Each row is a point. Each copy is the shape, with its points in the same order, turned, moved and blurred by noise. Say if it was mirrored as well.

Shape (9 x 3):
[[-1.2 -5.3 -5.9]
 [ 1.4 -1.5 -5.9]
 [-2.3 -1.8 -0.6]
 [ 0.8 -6.4  6.1]
 [-3.2  5.0  2.1]
 [-2.5  4.7  2.7]
 [ 0.7  2.9 -3.0]
 [-6.9 -1.7 -3.1]
 [ 3.0 -8.5  2.6]]
Copy 1 (9 x 3):
[[-1.7  6.2 -1.9]
 [-4.4  3.9  1.1]
 [ 0.3  1.1  0.1]
 [-0.5 -4.5 -7.0]
 [ 3.2 -2.7  4.8]
 [ 2.6 -2.9  4.1]
 [-2.2  0.8  4.9]
 [ 4.3  4.7  1.0]
 [-3.1 -1.6 -8.1]]
Copy 1 is: mirrored
Copy 2 (9 x 3):
[[ 6.4  2.2 -0.1]
 [ 1.9  4.1 -1.3]
 [ 2.1 -0.9  3.0]
 [ 2.8 -9.0 -0.1]
 [-4.6 -1.0  6.7]
 [-4.8 -1.9  5.9]
 [-2.6  2.9  1.1]
 [ 4.3  2.2  6.9]
 [ 5.5 -6.7 -3.4]]
Copy 2 is: mirrored
Copy 3 (9 x 3):
[[ 6.4  1.6 -4.5]
 [ 4.6 -1.8 -1.8]
 [ 2.3  3.8  0.2]
 [-4.6  7.1 -4.1]
 [ 0.2  3.4  7.0]
 [-0.7  3.4  6.8]
 [ 2.3 -1.4  2.8]
 [ 6.9  6.0  1.3]
 [-3.1  4.5 -7.3]]
Copy 3 is: only turned

Shape (9 x 4):
[[ 1.4 -3.8  2.1  4.1]
 [ 2.5  6.0 -8.0  1.5]
 [ 0.5  4.1 -6.2 -3.9]
 [ 1.2  1.9  4.7  1.1]
 [-2.1 -3.2  8.2 -1.8]
 [-6.6  0.7  2.2  1.2]
 [ 3.2 -1.5  1.7  0.7]
 [ 2.4  3.9 -8.0 -0.6]
 [-3.4  2.5  7.8 -2.0]]
Copy 1 (9 x 4):
[[ 2.4  5.2 -4.3  0.6]
 [-8.9  3.1  4.7  2.8]
 [-6.3 -2.6  4.2 -0.5]
 [ 4.2  0.4  0.5  3.5]
 [ 8.0 -2.1 -3.7  0.9]
 [ 0.5 -3.9 -4.8  5.2]
 [ 2.4  3.0 -0.2  0.0]
 [-8.1  1.3  5.0 -0.3]
 [ 6.7 -4.0 -1.4  4.5]]
Copy 1 is: only turned
Copy 2 (9 x 4):
[[ 1.3  8.7 -0.9 -2.7]
 [-4.5  0.4  8.2 -6.4]
 [-3.2 -1.4  7.3 -0.8]
 [-3.0  2.6 -3.4 -2.5]
 [ 1.2  3.2 -6.5  4.0]
 [ 4.3 -1.5 -2.0 -2.4]
 [-2.6  5.6  0.4 -0.5]
 [-4.1  0.4  8.4 -4.4]
 [-1.6 -1.1 -6.9 -0.5]]
Copy 2 is: only turned

Shape (11 x 8):
[[  0.0   3.5  -5.8  -5.6   9.6   4.7   0.4   5.9]
 [  0.9  -1.5  -1.3   2.5   1.5  -0.4   0.6  -5.2]
 [ -3.4   0.6  -4.7   0.1   0.3  -0.4   0.7  -1.4]
 [  0.4  -2.9   6.3   2.1  -3.8  -0.1   0.3  -2.2]
 [  0.0  -5.4   1.3  -1.0  -5.0   1.1   2.5  -2.7]
 [  3.9   3.3   1.2   0.0  -5.3   3.7   3.7  -4.2]
 [  1.2   0.9   2.9   4.5  -1.9  -0.3   6.9   0.3]
 [  5.0  -2.2  -1.8   2.5  -4.8  -1.3   1.8   1.0]
 [ -0.3   2.8  -5.2   3.0   3.8  10.1   0.3   5.2]
 [ -1.6   0.4  -4.9  -0.9   2.1   6.2   6.3   2.3]
 [-10.2   6.8  -8.2  -4.2   5.8   0.0  -5.8   9.0]]
Copy 1 (11 x 8):
[[ -0.9   5.2   8.2  -1.1  -3.9  -0.6  -0.8 -10.5]
 [ -0.3   2.9   3.8   2.8  -0.6  -3.8  -0.5   5.7]
 [  3.8   2.5   4.3   1.0  -3.4  -0.9   2.4   3.1]
 [ -2.1  -4.0  -0.9   1.2   2.5  -2.6   0.1   7.2]
 [  1.0   0.1  -3.9   1.7   2.9  -3.5   0.8   4.5]
 [ -1.7   1.5  -2.5   3.8   0.1   4.3  -2.4   5.2]
 [ -4.9   1.2   0.6   1.0   1.4   2.0   5.4   5.3]
 [  0.5   0.9   1.0   5.7   5.5   1.1   3.6   3.2]
 [ -2.7   0.7   5.1   6.9  -6.8   0.4   1.7  -6.7]
 [ -2.0   5.2   0.3   2.1  -4.7   0.2   3.9  -4.0]
 [  9.4  -2.1  11.3  -3.3  -9.6   0.6   3.4  -9.0]]
Copy 1 is: mirrored
Copy 2 (11 x 8):
[[-12.2  -0.2  -2.2   4.9   5.2   1.9  -0.7   2.2]
 [  3.4   4.2  -3.8   0.7  -1.3   2.8   1.4  -0.2]
 [ -2.7   2.0  -2.8   1.7  -3.8   2.5   4.2   0.2]
 [  6.7   0.8   1.5  -2.9  -1.2  -1.8   1.6  -1.1]
 [  3.2   5.4   0.2  -2.7  -2.7  -3.7   4.7   1.7]
 [  5.5  -0.1  -2.4  -3.1   1.5   0.1   5.2   6.9]
 [  4.6   1.6   3.4  -1.9  -1.2   3.7   1.1   5.1]
 [  0.9   3.0  -0.9  -7.5  -2.6   0.4   0.5   4.0]
 [ -7.1   2.2   0.0  -1.5   7.8   6.9   4.7   1.7]
 [ -5.2   4.1   1.1   2.5   1.9   3.4   5.1   5.0]
 [-16.6  -5.8  -0.6   3.6  -2.4   3.8   4.4  -4.9]]
Copy 2 is: mirrored
Copy 3 (11 x 8):
[[ -5.3   1.8   7.0  -9.9  -1.3   2.8   5.0  -6.2]
 [  0.3  -5.5   4.6   1.6   1.7   2.6   2.2   2.6]
 [ -1.9  -0.4   2.1  -0.2   4.1   5.5   3.3  -2.0]
 [  2.1  -3.1   0.8   6.2  -0.3  -4.5   2.0   1.3]
 [ -2.0  -2.1   1.2   5.4   5.3  -3.8   3.5   1.2]
 [ -5.8  -5.2  -3.4   1.2   0.1  -2.2   2.0   4.0]
 [  1.6   0.7  -2.4   0.0  -0.2  -0.6   3.3   6.3]
 [ -1.3   0.0   1.4   0.5   3.9  -2.0  -2.9   3.7]
 [  0.9  -3.0  -0.8 -11.7   1.8  -0.2   2.8  -4.5]
 [ -2.5  -1.1  -0.1  -6.3   4.4  -0.2   8.1  -0.2]
 [ -0.8   7.1   3.0  -6.2  -0.9   9.4   1.9 -14.7]]
Copy 3 is: mirrored

Shape (13 x 9):
[[-4.0 -5.5  7.3 -6.2  8.1 -5.6 -3.9 -1.6 -2.5]
 [ 1.8 -0.7 -2.0  1.9 -3.1  1.9  2.1 -5.2 -4.7]
 [ 4.1  0.3  0.9 -2.7 -4.4  3.6 -5.4 -7.2  1.1]
 [ 1.3  0.9 -3.8  2.9  6.8  5.8 -2.1 -2.3 -0.6]
 [-3.8  5.0  6.8 -0.2  6.5  4.1  2.6  2.9  4.2]
 [-2.6 -7.1  7.0  2.0  0.8  2.9  1.1 -5.0  1.6]
 [ 4.9  3.2 -5.4 -3.9  4.3 -2.3  1.5  4.2 -5.5]
 [-2.2  5.0  2.8 -2.4 -2.2  2.3 -1.7 -4.9  3.7]
 [-0.9 -0.6 -4.6  2.9 -2.2 -0.6 -0.2 -5.2 -5.6]
 [-4.5 -5.3  2.1 -0.4  2.2  3.8  1.3 -7.7  6.4]
 [-0.6 -7.5 -1.0  3.3  7.6  0.1 -1.5  3.1  0.6]
 [-0.8 -7.6 -3.2  0.3 -0.8  5.7 -4.8 -2.3  0.4]
 [ 3.6  1.0  3.3  0.1  0.5 -1.4 -4.6 -2.1  2.4]]
Copy 1 (13 x 9):
[[  7.1   2.0   3.8  -2.8   3.3  -1.6  -5.3 -10.6  -4.3]
 [  0.5  -0.4  -4.6   2.0   1.6  -5.1   3.8   3.2   0.3]
 [ -0.1  -1.5  -3.9  -2.0  -3.4  -3.4   8.7  -3.2  -4.2]
 [  5.0  -3.4   1.6  -2.8   2.2   1.1   5.8  -0.7   6.3]
 [  1.7  -2.2   9.9 -10.7  -2.0  -3.4  -0.5   1.4   2.0]
 [  3.5   2.6   3.4  -4.2   6.7  -2.4   3.6  -0.5  -6.6]
 [  3.6  -5.7  -1.3   2.3  -6.1   0.8  -6.5  -0.9   4.9]
 [ -2.5  -0.2   2.8  -4.8  -3.8  -5.9   6.1  -2.2  -0.3]
 [ -0.8   1.4  -4.9   3.5   2.4  -3.6   2.8   1.0   3.1]
 [  2.4   1.0   7.7  -0.9   4.1  -3.9   8.5  -0.9  -4.7]
 [  4.5   0.1   3.7  -1.1   5.3   6.7  -1.8  -0.3   0.0]
 [  5.2   4.5  -1.2   1.0   0.0   4.2   7.8  -0.1  -0.9]
 [ -3.2  -3.3  -0.8  -4.2  -0.1  -0.4   2.3  -4.7  -2.6]]
Copy 1 is: mirrored
Copy 2 (13 x 9):
[[-10.3  -6.7  -5.8   4.2  -0.5   9.1   2.8   3.8   1.2]
 [  0.2   1.0  -5.7   3.7  -3.3  -1.8   5.1  -5.4  -4.0]
 [  3.8  -3.1  -8.6   1.5   1.3  -3.5  -0.5  -0.6  -3.2]
 [ -0.7   4.5  -2.2   4.7   2.8  -0.2   6.0   4.2  -6.6]
 [ -3.4   2.1  -0.3  -7.0   2.7   5.2   8.1   5.3  -0.8]
 [ -1.5  -6.0  -6.4  -1.1  -5.4   2.2   8.2   2.7  -6.1]
 [ -3.4   2.3   3.5   5.9   5.9   3.5   0.7  -5.5  -0.1]
 [  1.7   0.9  -7.9  -5.0  -0.1   0.4   1.0   1.0  -0.2]
 [ -0.3   3.3  -4.4   6.4  -4.2  -1.4   3.1  -4.8  -3.7]
 [ -1.5  -1.6  -7.8  -4.0  -4.0   3.3   3.2   3.9 -10.6]
 [ -3.8  -1.7   3.5   5.9  -3.1   5.0   4.2   5.4  -6.8]
 [ -3.2  -3.4  -2.3   4.3  -3.2  -4.8   1.5   3.3  -7.5]
 [  3.4  -2.9  -4.4   2.2   1.2   3.2   1.7   2.4  -0.7]]
Copy 2 is: mirrored

Shape (16 x 12):
[[ -7.5  -1.4   0.0   7.6  -5.0  -0.8   3.2   7.2   1.6  -1.9  -1.2  -3.8]
 [  1.7   4.0   6.1   4.7   4.3  -2.2  -1.2  -2.2  -1.5 -10.3   7.1   0.6]
 [  1.7  -3.2   6.2   3.4  -5.3   4.1  -0.4  -5.1   3.3   2.8   0.3  -5.7]
 [ -0.8  -3.7  -5.5  -2.0   2.4  -1.6  -5.6  -1.6  -0.9   8.3   3.1   1.5]
 [  2.2   3.1  -1.1  -5.2  -6.3  -3.5  -4.8  -3.8   3.6   0.8   5.2  -4.3]
 [  1.6   3.3  -5.6   2.9   1.6  -3.7  -1.6  -8.7  -2.3   9.6   4.3   1.9]
 [  4.2   2.4  -3.5   5.0   0.2  -4.1  -5.4  10.9  -3.0  -2.7  -3.8   2.0]
 [ -0.8  -3.6   5.6  -4.7  -2.2  -0.8  -5.6  -2.3  -1.3  -8.3  -3.4  -1.4]
 [  2.2   6.4   7.5  -1.5  -5.5  -4.5  -3.3  -0.8   1.1  -1.2   2.4  -2.4]
 [  2.6  -8.1   1.0  -0.7  -0.4  -8.2   0.5  -3.3   3.3  -3.3  -3.6  -3.7]
 [  1.1   2.6   6.1   2.9  -2.5  -1.5   2.2  -0.9   1.0   0.9  -8.2  -3.0]
 [ -3.1  -1.6   0.1   7.2   0.6   4.4   1.7  -1.2   2.8   6.5   4.1   7.3]
 [ -1.3  -1.9  -3.0   2.8  -7.7  -2.4  -1.0  -2.0   0.1   2.3   4.7   3.1]
 [ -0.2  -0.5  -0.3  -2.4  -0.6  -1.0  -6.5  -4.0   6.2  -4.9   0.9  -0.2]
 [  7.5   0.9   0.4  -5.5   0.7   1.2   1.2  -3.2   1.2  -9.1  -0.2  -3.1]
 [  0.6  -1.7   0.1  -1.8   0.4   0.0   2.4   0.6   3.2  -0.6   4.8   0.5]]
Copy 1 (16 x 12):
[[ -1.1   4.7   2.7  -0.5  -5.8   4.8   5.3   1.1   4.5  -9.4  -2.7   0.6]
 [  3.6  -0.2  -1.9   5.4  -1.6  -2.9  -3.5  -0.2   1.8  -0.6 -13.5   7.7]
 [  5.4  -2.7  -0.3   2.9   0.8  -1.0   4.0   1.4   1.2   0.0  -2.9  -8.8]
 [ -1.9  -0.2   0.4  -3.6   3.6  -1.1   1.1  -3.0  -0.8   6.8   5.7   3.1]
 [ -1.5   1.0   1.9   0.3   3.5  -6.4  -7.0   2.7   4.8   1.6   0.0  -4.1]
 [ -1.0   5.9   4.7  -0.7   3.1  -7.5   3.1  -2.5  -4.6   9.8   0.0   2.0]
 [ -4.4   8.4  -3.6   4.4   0.3   4.8  -5.7  -4.5  -3.6  -7.2   0.5   6.7]
 [ -0.7  -6.0  -6.7  -2.4  -0.4   1.7  -6.6   3.6  -0.2  -3.8  -6.9  -1.3]
 [  1.1   1.7   1.4   2.2  -2.7  -3.6  -8.4  -2.2   2.2  -0.8  -7.0  -5.4]
 [ -2.9   0.9  -7.3   1.2  -1.9   4.7  -1.3   7.5   2.2   4.2  -3.0  -1.8]
 [  1.2   3.3  -0.2   2.3  -5.9   3.6  -1.2   1.5  -5.2  -1.9  -5.4  -6.8]
 [ -1.2  -2.2   6.4   3.2   1.0   2.8   9.4  -5.0  -0.4   2.5  -3.5   2.0]
 [ -7.3   0.8   2.0   0.3   1.9  -4.1   3.5  -1.9   2.7  -0.4  -1.5  -1.0]
 [ -0.4  -2.9   0.5  -0.8   5.4   2.1  -6.0   3.7   2.8   1.2  -5.9   1.2]
 [  1.4  -3.9  -2.5   7.6  -0.6  -2.1  -7.9   9.6  -1.3  -1.6  -4.6   2.2]
 [ -0.7  -3.3   3.0   4.0  -1.5   0.3  -0.4   1.8   3.6   1.4  -1.3   3.0]]
Copy 1 is: mirrored
Copy 2 (16 x 12):
[[ 0.6  2.5 -5.7  1.4  1.0 -6.8 -3.6  9.5  4.2 -4.6 -3.1  4.5]
 [10.8 -3.5  3.5 -2.4  0.1 -1.8 -5.5 -2.4  0.7  5.8 -3.6  4.8]
 [-4.9  2.6  1.5 -6.0  0.3 -3.9 -5.1 -1.6  0.2 -1.8 -5.5 -4.8]
 [-2.0  1.7  3.8 -2.1  3.9 -0.8 13.0  0.5 -1.0  0.8 -2.9 -0.3]
 [-1.9  4.1  6.9 -7.1  1.3  3.8 -0.6 -0.7  4.3 -0.6  4.2  0.2]
 [ 2.3 -0.6  6.2  0.4  9.1 -1.9  8.6 -2.9 -0.1 -1.8  1.4 -6.6]
 [ 5.0 -6.5 -7.3 -1.1  0.1  3.9  4.4  8.7  5.8  3.1 -1.3  1.5]
 [-2.4 -3.5  3.4 -1.7 -9.8  0.7 -2.3 -0.6 -0.8  2.0 -3.2  4.7]
 [-0.3  1.0  5.1 -1.0 -1.5  2.7 -5.1  0.1  7.5  4.0 -0.1 -2.2]
 [ 0.6 -1.3  0.5 -2.4 -4.0  5.3 -0.6 -1.5  0.1 -9.4 -6.9  3.2]
 [-3.9 -4.0 -3.7  3.5 -0.1 -1.3 -5.1 -0.9  4.4 -2.5 -4.7 -2.7]
 [ 0.6  2.2  0.6  0.9 10.5 -4.9  2.5  4.4 -5.4  2.5 -6.7 -1.2]
 [ 1.0  3.4  4.4 -1.2  2.8  0.3  1.5  6.1 -1.5 -2.5 -0.1 -3.1]
 [-1.5 -3.9  7.0 -6.6 -0.6  2.0 -0.6  0.1  0.2  1.6 -2.5  5.7]
 [ 1.2 -4.4 -0.9 -5.6 -2.7  6.0 -5.3 -5.3 -2.7  0.4  2.7  4.2]
 [ 0.6  4.7  0.3 -1.9  3.2  1.3 -0.8  0.2 -2.0  0.4 -2.3  5.2]]
Copy 2 is: only turned
Copy 3 (16 x 12):
[[  0.0  -1.2   2.5  -2.6   2.2   1.8  -1.8  -0.5  -7.0  12.8   3.7  -0.9]
 [ -1.9  -5.5   1.0   6.7   3.4   0.7   3.2  -1.7  -7.9  -4.6   3.6 -10.2]
 [ -8.4  -1.1  -3.8  -2.8  -0.4   4.0  -1.2   0.7   4.6   3.0   6.3  -4.5]
 [  0.8   7.1   0.2   0.5  -7.6  -0.3  -3.1   0.3   2.1  -1.4  -4.7  -1.2]
 [ -6.0   2.0   2.4   3.1  -3.0  -2.4   7.7   0.2   6.7   3.3  -1.4  -4.7]
 [  2.9   2.2  -6.6   6.0 -11.0   3.6  -0.5  -1.3   3.2  -1.2  -3.3  -1.4]
 [  6.1  -7.0   5.5  -2.2   2.5  -3.5  -3.8  -2.1  -1.9   1.8  -7.5  -2.4]
 [ -3.2   1.8   4.6  -1.8   5.0  -6.5   0.8  -3.1   2.4  -2.8   8.5  -5.0]
 [ -2.4  -2.9  -2.2   2.0   2.9  -2.9   6.3   2.2   4.4   2.7   1.1  -9.5]
 [ -6.1   0.9  -3.2  -6.0   0.5  -5.1   1.9  -6.6  -2.2  -0.8   2.3   0.9]
 [  0.4  -4.5  -6.0  -2.1   5.9  -1.1  -1.6  -0.1   3.5   4.5   4.5  -0.1]
 [  0.6  -0.2  -2.8   2.4  -9.3   2.3  -7.1   5.3  -5.0   1.8   3.5  -2.1]
 [  0.0  -0.6   0.7   0.0  -9.9  -1.2   1.2  -1.5  -0.4   5.9   2.1  -3.8]
 [ -7.1   0.7   2.9   4.3  -1.9  -6.9   0.9  -0.8   1.1  -0.8   2.2  -2.4]
 [ -6.3  -3.8   4.7   0.6   4.3  -0.9   7.3  -0.6   0.8  -7.2   3.8   1.8]
 [ -3.0   1.6   1.7   0.2  -3.1   0.1   3.5   3.9  -4.2  -0.6   1.6  -1.2]]
Copy 3 is: only turned
Copy 4 (16 x 12):
[[ 8.7 -0.9  1.1  9.4 -3.3 -0.5  4.2  3.8 -1.3 -2.3 -5.5 -0.8]
 [ 4.0 -5.2  7.9  1.5  5.2 -5.3 -0.9  0.2 10.8  2.1 -1.1  7.3]
 [ 1.6 -0.8 10.2  0.2 -4.0  3.8 -3.5  0.3 -0.1 -1.3 -0.2 -4.4]
 [ 1.2  2.1  0.3 -3.1  1.7 -9.6 -4.9  0.3 -7.7 -4.7  2.9 -1.5]
 [-2.8  0.8 10.9  1.4  1.4 -4.3  2.0 -7.0 -4.4 -3.1  1.8  2.2]
 [ 1.9  0.8  1.6 -2.8 -1.3 -7.7 -4.7 -2.1 -1.8 -8.8 12.0  2.9]
 [-0.9 -0.8 -5.9  8.1 -1.2 -6.6 -2.9 -0.9 -0.7  4.3 -5.3  7.3]
 [ 0.3  3.9  8.3  2.3  3.3 -6.3  0.3 -2.9  4.5  7.5 -4.0 -4.7]
 [-1.2 -4.2  9.1  2.5  0.5 -1.3  3.3 -3.8  0.4  4.0  3.1  3.7]
 [-1.0 11.5  7.9  2.9  1.1 -2.5 -0.7  3.4  1.8  1.5 -0.9  1.2]
 [ 2.2  2.7  1.6  3.0 -5.4  3.7  1.8 -0.9  3.3  4.6  2.6 -1.0]
 [ 5.8 -5.2 -1.1  2.7  3.8 -0.1 -6.3  4.6 -1.0 -6.8  4.6 -3.2]
 [ 0.7 -1.7  5.3  7.5  0.8 -6.2 -1.5  1.1 -2.8 -6.7  3.8 -1.6]
 [ 2.3  4.0  8.0  2.1  7.3 -3.2 -3.3 -5.4 -0.4 -0.1 -1.4 -0.2]
 [-5.1  3.9  6.2 -1.4  4.1 -2.2  0.8 -4.9  9.1 -0.9 -4.9  1.8]
 [-0.4  0.0  3.8  0.3  5.3 -1.7  0.8  2.3  0.3 -4.4 -1.4  0.4]]
Copy 4 is: only turned
